Every row gives one point. Any point is a mix of the corners, with weights that add up to 1. It lies inside the corners' shape when no weight is negative. Say inside or outside, and name the corners with a negative weight.

Corners:
(1): [ 2.77 -0.97 -2.38]
(2): [-2.75 -0.04  1.83]
(3): [ 0.54  2.56 -4.69]
(4): [-0.84  0.40  4.36]
Points:
[0.46 0.13 1.10] -> inside
[-2.41  1.18  2.19] -> outside (1)
[ 0.26  1.29 -1.15] -> inside
[-1.51  2.69 -1.40] -> outside (1)
[ 0.76 -0.09  0.76] -> inside
[-0.30  0.36  2.65] -> inside
[-0.99  0.82  0.61] -> inside

Corners:
(1): [-1.87  2.10 -1.14  2.55]
(2): [-1.35  0.96  2.96  0.56]
(3): [-2.46 -1.74  0.23 -1.51]
(4): [ 1.55 -4.88  0.86 -1.67]
(5): [-0.65  1.86 -3.20 -0.01]
Points:
[-1.75  2.18 -0.59  1.17] -> outside (4)
[-1.61  2.21 -2.56 -0.42] -> outside (1, 4)
[-0.55 -2.58  1.51 -0.93] -> outside (5)
[-2.80  1.19 -2.19  0.19] -> outside (2, 4)
[-1.58  4.16 -2.27  2.22] -> outside (3, 4)
[-1.86 -0.21 -0.54 -0.16] -> inside
[ 0.14  1.20 -2.43 -0.24] -> outside (1, 3)
[-0.83 -0.13  0.76  0.59] -> inside
[-3.50  0.07  1.17 -1.85] -> outside (1, 4)

Corners:
(1): [-1.24  0.94  2.74  1.54  1.95 -1.19  2.61  0.68]
(2): [-2.05 -1.77 -1.93  0.92  0.39 -2.14  3.32  3.17]
(3): [ 1.65 -0.48 -1.83  0.17  0.04  2.53  1.34 -2.52]
(4): [-0.90 -2.42  0.44 -1.52 -2.90  0.46 -0.77  1.06]
(5): [-1.32 -1.85 -1.91 -0.59  2.53 -0.19 -0.22 -2.84]
(6): [-3.63 -1.03 -0.78  3.23  0.42  0.25 -0.05 -0.77]
(7): [-0.89  3.98  2.67  2.02 -2.93 -1.48 -3.18 -1.63]
(8): [ 0.17  3.17  3.29  1.03 -0.60  0.44 -1.36  4.73]
(9): [ 2.91 -1.28  1.12  0.50 -0.97  1.14 -1.85  0.54]
Points:
[-1.10  0.62  1.10  1.75  1.70 -0.72  1.27  2.78] -> outside (3, 4, 7)
[-2.09 -5.77 -5.67 -1.07  2.67  0.76  5.02 -2.61] -> outside (7, 8, 9)
[-0.68  1.41  0.92  1.91  0.14 -0.45 -0.09 -0.09] -> outside (4)
[-0.72  1.26  1.74  1.22  0.06 -0.14  0.05  2.29] -> inside
[-2.30 -1.02 -0.73  1.36 -0.95 -1.60  3.22  0.35] -> outside (5, 8, 9)
[-0.46 -0.17  0.38  0.28 -1.15  0.13 -0.14  0.65] -> inside
[ 1.09  0.73  1.92  0.75 -0.38 -1.38 -1.57  1.45] -> outside (3, 4, 6)
[ 1.87  1.60  1.24  0.94  0.32  0.29 -0.60  0.04] -> outside (4, 6)

Corners:
(1): [ 1.80  0.71 -1.01  0.69  1.15  3.10 -1.37 -1.87  2.49]
(2): [-0.72  0.55 -1.12  2.25  3.40  1.70  2.87  1.62  1.40]
(3): [ 0.63 -3.81  5.36  2.48  0.31  1.26 -1.16  2.00  2.73]
(4): [-1.92 -3.92 -1.49 -0.36 -3.12  1.90 -0.28 -4.74  0.58]
(5): [ 1.48  1.05  4.68 -1.41  1.13 -2.71 -0.37  1.26 -2.54]
(6): [ 2.11 -1.04  1.43  5.08  1.39  2.33 -3.38 -2.83 -0.86]
(7): [ 4.12  3.41 -0.97 -1.34 -1.44  1.55  2.22  2.62 -2.67]
(8): [ 0.89 -3.30 -3.37 -0.70  0.23  1.98 -0.36 -0.77 -0.51]
(9): [-1.27  1.44 -1.53 -1.76 -2.14 -3.21  2.14  2.53  2.66]
(10): [ 3.69  0.89  2.38  1.30  1.86 -1.35  2.01  0.04 -1.33]
Points:
[-0.07 -2.64  2.20  0.74 -1.63  0.22 -1.36 -2.26  1.51] -> outside (2, 7, 8)
[ 0.35  0.47 -0.59 -0.66 -0.97 -0.85  1.22  1.44  1.00] -> inside
[ 1.68 -0.64  2.45  2.14  2.61 -0.29  0.07  1.05  1.27] -> outside (4, 7)
[ 0.20 -1.37  0.22  1.00  0.11  0.30 -0.05 -0.66  0.90] -> outside (7)
[0.31 0.14 1.72 0.38 0.34 0.11 1.62 1.15 1.42] -> outside (6, 8)
[ 0.83 -1.15  0.06  0.30 -0.67  0.71  0.58 -1.59 -0.19] -> inside
[ 1.03 -2.26  3.04  2.08  0.49  1.17 -0.84  0.71  1.35] -> inside
[-0.02 -1.43 -0.17  0.27 -0.50  0.83  0.44 -1.46  0.22] -> inside

Corners:
(1): [-1.27  0.71 -1.95 -1.09 -1.45  0.89  3.23  2.85 -0.91  1.59  3.44  1.55]
(2): [-2.14 -0.19 -0.62  9.49 -0.24  1.55 -2.43 -1.59  3.04 -1.55  1.58 -0.74]
(3): [-0.64  0.14  8.42  0.39 -1.87 -0.25  1.20 -0.31 -1.89  2.45  2.49 -1.06]
(4): [ 2.91 -0.04 -1.66  0.10 -1.13  3.21  0.47 -2.50 -0.16  5.43 -0.47 -1.16]
(5): [-0.22 -0.16 -1.99 -2.29  0.92  2.99  0.15  1.57  0.86 -0.46 -1.42 -1.48]
(6): [-0.73 -0.93 -3.31 -1.74  0.44  1.02  1.95 -1.63  4.94  0.50  1.00  7.59]
(7): [-1.25 -2.28 -1.66  2.77  1.50  2.23 -0.26 -1.80 -1.52  0.73 -0.81 -0.95]
(8): [-0.67 -0.31  0.02  0.13 -2.86  2.72 -0.35 -0.33 -0.80 -0.13 -0.79  1.73]
(9): [ 0.01  1.12 -2.50 -1.88  1.87 -0.76 -3.77 -0.23  1.38  0.25  0.05 -1.69]
(10): [ 5.48 -1.27 -1.64 -3.20  2.56 -4.44 -0.03 -0.16  1.63 -0.11 -2.57 -1.72]
(11): [-0.81  3.24 -1.60 -0.10 -0.18  1.18  1.34 -0.80 -1.26  0.41 -1.45 -1.99]
(12): [-1.48 -1.74 -2.46 -1.13 -0.96 -0.91 -0.06 -0.65  0.84  2.43 -1.84 -1.85]
(13): [ 1.36 -1.21 -1.03 -1.46 -0.77  0.95  1.12 -2.31  0.91  0.12  0.67 -1.65]
Points:
[-0.91  1.21 -1.14 -0.87 -0.70  2.81  1.24 -0.77 -0.58  1.60  0.36  0.62] -> outside (2, 10, 12)
[-1.11  0.43 -0.74 -0.59 -1.20  2.44  0.06 -0.96  1.91  1.21  0.21  1.46] -> outside (1, 7, 10)
[ 0.41 -0.30  0.88 -2.99  0.07  0.43  3.93  1.29 -2.47  4.31  0.60  0.16] -> outside (2, 8, 9, 13)
[ 0.45 -0.20 -0.47 -0.50  0.32  0.42  0.59 -0.52  0.53  1.22  0.43 -0.82] -> outside (8)
[ 2.79 -0.74 -1.46 -1.70  1.35 -1.90  0.10 -0.39  1.14  0.32 -1.44 -0.95] -> inside
[-0.03 -0.61  0.92  1.02  0.50 -0.84 -0.71 -1.52  0.92 -0.06 -0.39 -0.59] -> outside (1, 4, 5)
[-0.30 -0.01 -0.65  0.40 -0.57  1.86  0.09 -0.75  0.37  1.36  0.55 -0.65] -> outside (10)
[-0.76 -0.64 -3.03  3.10  0.51  2.11 -0.02  0.04 -0.56  0.20 -1.29 -1.06] -> outside (3, 6, 9, 13)

Corners:
(1): [ 1.26  0.93  0.71 -0.73  1.34 -1.50 -1.53 -0.24 -2.10 -1.23  1.37 -0.95
  1.67 -0.24]
(2): [ 0.33  0.57  1.59 -0.24 -1.09 -0.45  3.90  0.03  0.48  1.21 -3.49 -0.25
 -2.66 -4.43]
(3): [-1.69  2.88 -4.19  1.17  1.04  2.25  0.21 -2.62 -5.84  3.84  1.17  1.55
  1.06  5.39]
(4): [ 0.05 -3.07  2.95  2.16 -0.20 -0.41  2.87 -1.32  2.53  1.00  0.07 -1.60
 -1.40 -4.26]
(5): [ 0.54  1.82  1.62  1.54  1.32  1.73  0.64 -0.28  1.97  3.56 -0.62 -1.32
 -1.80 -4.21]
(6): [ 2.06 -1.81  4.09 -2.65 -0.72  1.86 -0.69 -0.11 -0.29 -1.31  2.30  0.24
  2.09 -1.39]
(7): [ 2.02  2.23  2.10  2.02 -0.71 -0.40  2.48  0.07 -0.65  1.65 -0.45  1.43
  0.36 -1.97]
(8): [ 3.20 -0.88  5.20 -0.14  0.84  0.34 -1.06  1.82  2.00 -3.46  0.89  0.23
  1.00  2.46]
(9): [-0.64  2.51 -3.28 -0.45  0.63  0.14  2.13  1.19 -4.51  3.30  1.94  0.30
  1.10  4.09]
(10): [ 1.05 -0.05 -3.44 -1.70  2.60  1.40  2.03 -2.27 -3.14  2.80  0.12 -1.61
  0.92  3.76]
(11): [-0.74  0.07 -5.30  3.69  2.13  3.81  3.92 -0.72 -4.07  0.69  3.34  0.36
 -0.37  4.50]
(12): [ 1.58  0.76  2.83  2.24 -2.22  0.57  0.01 -1.72  4.73  0.96  0.44 -3.50
  0.15 -5.26]
(13): [ 0.92 -0.48 -0.46  2.40 -0.50 -0.41 -1.19 -1.64  2.08  0.86 -1.32  0.78
 -0.01 -3.85]
(14): [ 4.24 -1.43  2.02  0.09  0.01  0.71 -2.95  0.37 -0.29 -1.81  2.36  1.75
 -1.59  0.18]
(15): [ 3.88 -0.56  3.19 -0.82 -0.65  1.95 -2.91  1.14 -2.19 -0.95  0.46 -0.50
  2.53  0.80]
Points:
[ 0.98  0.00 -0.18  0.29  0.48  0.46 -0.69 -0.23 -2.36 -0.12  1.17  1.02
  0.43  1.39] -> outside (5, 7, 10, 12)
[ 0.83  0.22 -0.81  0.41  0.71  0.78  1.38 -0.23 -2.24  0.71  0.78  0.36
  0.24  1.53] -> outside (5, 12)
[ 1.21  0.49  0.67  1.06 -0.18  1.03 -0.09 -0.86 -0.06  0.82  1.14 -0.84
  0.75 -0.47] -> outside (2)
[ 1.13  0.15 -0.84  0.25  0.78  0.89  0.46 -1.28 -1.07  1.43  0.32 -0.38
  0.32  0.57] -> inside
[ 0.14  0.78 -1.20  0.74  0.78  1.01  1.64 -0.29 -1.61  2.16  0.04  0.22
  0.26  0.80] -> outside (1, 12, 14)
[ 1.66  0.66  0.20  0.71  0.69  0.25  0.17  0.06 -0.56  0.15  0.48 -0.25
  0.10 -0.12] -> outside (3, 4, 6)
[ 1.63 -1.63  2.37 -0.38  1.07  0.88  0.85  0.52 -0.10 -0.31  0.87 -0.94
 -0.22 -0.39] -> outside (3, 7, 12, 13)

Corners:
(1): [-2.92  2.93 -0.11 -1.38  1.06  3.15 -2.66 -3.24  1.31  0.45  2.83  1.36
 -2.74  2.07  0.25 -2.39  2.88  2.26]
(2): [-1.72 -2.70  0.97 -3.01  0.03  0.71 -0.83 -0.08 -1.06 -2.47 -1.84  1.83
  3.21  0.23 -3.36  1.30  1.87  0.83]
(3): [ 3.22  1.44 -0.59  2.01  0.62  0.24  0.16 -0.04  0.51 -2.59 -0.11  1.90
  1.72  1.89 -2.23 -3.44  0.31 -1.03]
(4): [-1.14 -2.84  1.73 -1.20  0.00 -1.62  0.82 -3.84 -3.48  1.85  5.11 -3.55
 -0.87 -0.32 -1.98  2.30 -0.23 -0.01]
(5): [-0.27 -1.57  0.49  1.98  2.28 -1.79 -2.60  2.43  1.65 -1.04 -3.12  4.54
  0.99  1.37 -0.28  2.40 -1.69 -0.15]
(6): [ 2.86  0.98 -0.73 -0.48  3.27  1.58 -0.06 -1.15  1.86 -0.76 -1.69 -3.13
 -4.11 -1.27  2.48 -1.42  4.15 -3.46]
(7): [ 0.19 -1.91 -0.65 -1.59 -2.42  2.65  2.52 -1.13  0.18  0.94  0.82  3.60
  2.52  2.14  1.20  1.64  0.64 -1.32]
(8): [-1.71  1.77  0.43 -0.77  1.51  2.69  2.39 -1.58  1.11  0.87  3.93 -3.06
 -4.34 -0.31 -2.94 -1.07  0.64  0.27]
(9): [-3.03  2.42  0.01 -0.31  2.68  1.51 -1.42  1.20  0.32 -1.02 -1.71  3.07
  0.92 -2.77 -2.13  2.32  1.17  0.32]
(10): [-2.79 -1.96 -0.56 -0.75 -0.23 -0.43 -0.89  0.52  2.13  0.66  0.44  1.05
 -2.42 -2.65  2.68  0.46  0.37 -0.38]
(11): [-1.91 -1.66  3.78 -2.55  2.61 -2.18 -1.30  1.96 -0.17 -1.50  0.39  4.36
  2.43 -1.23  0.86 -0.05 -0.48 -3.19]
(12): [ 0.03 -2.28  2.46  0.66 -1.52  0.69  2.79 -2.40  0.43  0.12  0.84 -3.08
  2.84 -1.57 -0.74 -0.25  0.43  1.15]
(13): [-1.55  0.68  2.53 -0.64 -0.09  3.35 -1.49 -2.18 -0.39  0.81  1.60 -0.75
 -3.42  0.49 -0.27 -2.65  0.26  0.41]
(14): [ 3.24  1.97  3.40 -3.19 -4.00  4.31  0.18  1.53 -0.47 -2.67  5.01 -1.54
  2.89  0.83 -1.52 -3.08  0.79  0.97]
(15): [ 1.85  1.17  3.52 -0.86  1.89 -1.31 -0.10 -2.32 -1.70 -2.02  2.16  1.46
 -2.97 -2.56 -2.18 -0.20 -0.06  2.40]
(16): [-1.69  0.39 -0.71  2.62  2.67 -2.61 -0.75 -1.65 -1.97 -3.11 -1.83  1.38
 -1.48  1.27 -1.18  0.39  3.74 -2.76]
(17): [-0.72  1.51 -1.32  0.42  1.58 -0.62  0.52  2.20 -1.26 -0.18 -0.95 -1.46
 -4.38 -0.33 -0.64  0.66  0.18 -0.89]
(18): [ 0.81 -0.12 -3.06  2.81  3.23  2.11 -1.10  1.47  1.52 -5.06 -1.71 -1.91
  1.96  0.05  2.27 -3.93 -1.27  1.66]
(19): [ 3.02  0.26 -1.03  0.40  3.19  5.44 -3.34  4.12  1.01  0.35 -2.49  5.41
 -2.77  2.35 -0.15 -2.98  3.79  0.96]
Points:
[-0.10 -0.17  0.49 -0.26  1.20  1.70 -0.75  0.64  0.66 -0.49 -0.63  1.25
 -0.98 -0.03  0.18 -0.52  1.30 -0.01] -> outside (3, 4)
[ 0.99  0.84 -0.14  1.28  1.44  1.38 -1.41  1.21  0.73 -2.55 -1.64  0.64
 -0.34 -0.19 -0.32 -1.90  0.70  0.33] -> outside (1, 4, 7, 8, 11)
[-0.64 -0.26  0.64 -0.29  0.67  0.66 -0.59  0.19  0.08 -0.82  0.35  1.81
  0.13  0.22 -0.66 -0.36  0.46 -0.05] -> outside (6)
[ 0.05  0.20  0.01 -0.24  1.49  0.91 -0.50 -0.52  0.16 -1.00 -0.30  0.19
 -1.21  0.16 -0.18 -0.58  1.94 -0.74] -> inside
[-0.03  0.19  0.96 -0.25  1.12  0.79 -0.38 -0.09 -0.05 -1.09  0.33  0.85
  0.09  0.19 -0.95 -0.52  0.68 -0.11] -> outside (10)
[ 0.04  0.33  0.71 -0.78  0.78  1.69 -0.51 -0.01  0.35 -0.83  0.71  0.41
 -0.29 -0.04 -0.68 -0.76  0.90  0.22] -> outside (16)

Corners:
(1): [-0.83  0.84  0.93  0.18  5.12 -3.55  1.18  2.06  1.78  0.94  0.25 -3.33
 -0.48  0.89  0.14 -3.52  1.68  3.09  4.40 -1.55]
(2): [-0.71 -2.57  3.94  0.59  0.46 -3.98 -0.37 -0.11  1.24 -0.02  0.99 -0.23
 -0.05  2.67  1.45 -3.29 -0.30  0.45  4.64 -0.90]
(3): [ 0.27  1.48  1.90 -1.27 -0.37  1.94  0.34  0.79  0.87  0.75 -0.43  0.59
  2.42 -0.16  0.08  1.56  0.18 -0.53 -2.21  2.26]
(4): [ 2.07 -0.95 -1.61 -0.60 -2.65 -0.84 -0.09 -0.90  0.05  0.02 -1.83 -0.49
  0.50 -0.15  0.65  3.95 -2.26 -1.30 -1.88  4.50]
(5): [-1.59  3.93 -3.10 -0.20 -3.25  2.99 -3.17 -1.57  0.00  0.20 -2.27  0.44
 -1.79  0.28  0.93  0.31 -0.73 -0.99 -0.20 -0.57]
(6): [ 1.26  0.77 -0.97 -1.07 -3.88 -2.66  1.48  0.73  1.02 -3.34 -0.59 -0.65
  1.35  1.76  0.34  2.87 -0.95  0.52 -7.40  2.04]
(7): [-0.41  0.30  1.85 -0.51 -2.10 -1.61 -0.01  1.86 -1.42 -0.02  4.26 -1.14
  2.79  2.03 -0.78  0.73  0.59 -1.72 -3.72  1.41]
(8): [ 2.01  0.78  1.08  0.56  3.70  1.08 -1.83 -0.19 -0.24  4.19  0.19  2.59
 -1.94  4.96 -0.52 -1.05 -0.13  2.24  3.57 -2.09]
(9): [ 2.36 -1.25  0.72 -0.71 -4.23 -1.26 -0.30 -0.59 -1.17 -0.88 -0.51  0.83
  3.02  0.50 -0.01 -0.42 -1.42 -0.01 -4.64  2.56]
(10): [ 0.25  3.69  1.11  0.31 -3.31 -2.73  1.99  2.42 -1.89 -0.40  1.95 -1.56
  2.13  1.45 -2.38  1.34 -2.41  0.97 -2.77 -0.39]
(11): [ 0.92  0.04 -0.56 -2.57 -3.27  1.65  2.04 -0.06  1.23 -1.81  0.86  1.04
  0.85 -0.47 -0.20 -0.66 -2.33 -1.45 -3.16 -0.53]
(12): [ 2.34  2.60  1.77  0.17 -3.22 -2.33  2.78  1.37 -1.25 -1.62  0.55 -1.09
 -0.62  1.41  0.30 -0.23 -4.31 -2.18 -3.57  1.07]
(13): [ 0.04  3.51 -4.17  0.31 -0.13  5.44 -1.72 -1.22  0.08 -3.63 -1.21  2.13
 -0.73  0.06  2.84  1.79 -0.02 -0.68  2.09  1.42]
(14): [ 2.29  2.22 -0.57  0.15 -3.48 -2.59  0.22 -1.97  0.46  1.27 -0.02 -1.67
  2.97  2.23  1.71 -0.01 -2.11  0.73 -2.62  0.66]
(15): [ 0.29  0.49 -0.80 -0.52 -0.63  2.24 -0.99  0.49 -1.00  0.82  0.35  1.45
  5.02  1.53  2.27 -0.16 -3.25 -0.67 -3.15  0.06]
(16): [ 0.58  4.52 -5.60  2.30  1.34  3.04  0.20 -0.70  1.84 -0.13 -1.34  4.76
 -2.99  0.33  2.16  1.57  2.18 -0.89  0.82 -0.96]
(17): [ 0.70 -0.96  1.75 -0.12 -0.95  0.63  2.37 -1.88 -1.98  0.10 -0.26  0.51
  1.20  1.14  0.62 -0.03 -1.76  3.07 -5.83  1.23]
(18): [-1.87  1.54  3.91  0.35  5.29 -3.89 -2.43 -2.11 -1.14  2.74  1.50 -0.16
  0.87  0.31 -0.90 -2.84 -0.67  1.11  4.75 -0.86]
(19): [ 0.00 -1.02  2.98  4.88  4.83 -1.81 -2.08 -1.30  0.58 -1.34  2.24  0.18
  0.06  1.92 -0.79 -1.81  0.77  1.54  4.09 -1.61]
(20): [ 1.79  1.89  1.26 -2.23 -2.67 -0.91  0.62  1.68  0.61  0.64  2.88  1.95
  1.92 -3.45  2.64  0.65 -3.04 -0.72 -6.34  0.58]
(21): [ 0.50 -1.57  3.35 -0.93  3.70 -1.58  0.16  0.87 -1.16  1.19 -0.34 -1.95
 -0.44  2.57  2.30 -2.79  1.57 -0.84  5.73 -4.52]
Points:
[ 1.24  0.72  0.42 -1.12 -2.07 -0.38  0.99  0.14 -0.23  0.12  0.06  0.59
  0.66  1.03  1.01  0.03 -1.70 -1.15 -2.93  0.19] -> outside (1, 10, 13, 19)
[ 0.57  1.76 -0.05  0.07 -0.42 -0.46  0.54  0.03  0.26 -0.52  0.05  0.22
  0.33  1.36  0.77 -0.03 -0.91  0.49 -1.26 -0.44] -> outside (4, 7, 9)
[ 1.54  0.91 -0.72 -0.38 -1.59  0.99  0.84  0.11 -0.17 -0.73 -0.05  0.94
  0.90  1.00  1.19  1.06 -1.16 -0.62 -2.53  0.40] -> outside (1, 2, 5, 18)
[ 0.34  0.94  0.24  0.04 -0.34 -0.23 -0.17 -0.10 -0.22 -0.33  0.19 -0.06
  0.70  1.37  0.48  0.06 -0.47  0.01 -0.45  0.37] -> outside (20)
[ 0.37  1.13 -0.31 -0.23 -0.89  0.74 -0.44  0.00 -0.28  0.01  0.09  0.59
  1.74  1.00  1.05  0.12 -1.61 -0.31 -1.49  0.25] -> inside
[ 0.66  0.94  0.18 -0.06  0.03 -0.60  0.02 -0.03 -0.01  0.34  0.00 -0.12
  0.84  1.41  1.24 -0.45 -0.51 -0.01 -0.01 -0.62] -> inside
[ 0.54 -0.41  1.30 -0.04  1.38 -0.64  0.37  0.22  0.24 -1.01 -0.25  0.35
  0.99 -0.44  1.83  0.18 -0.43 -0.03 -0.54  0.95] -> outside (5, 7, 8, 10, 11, 14)
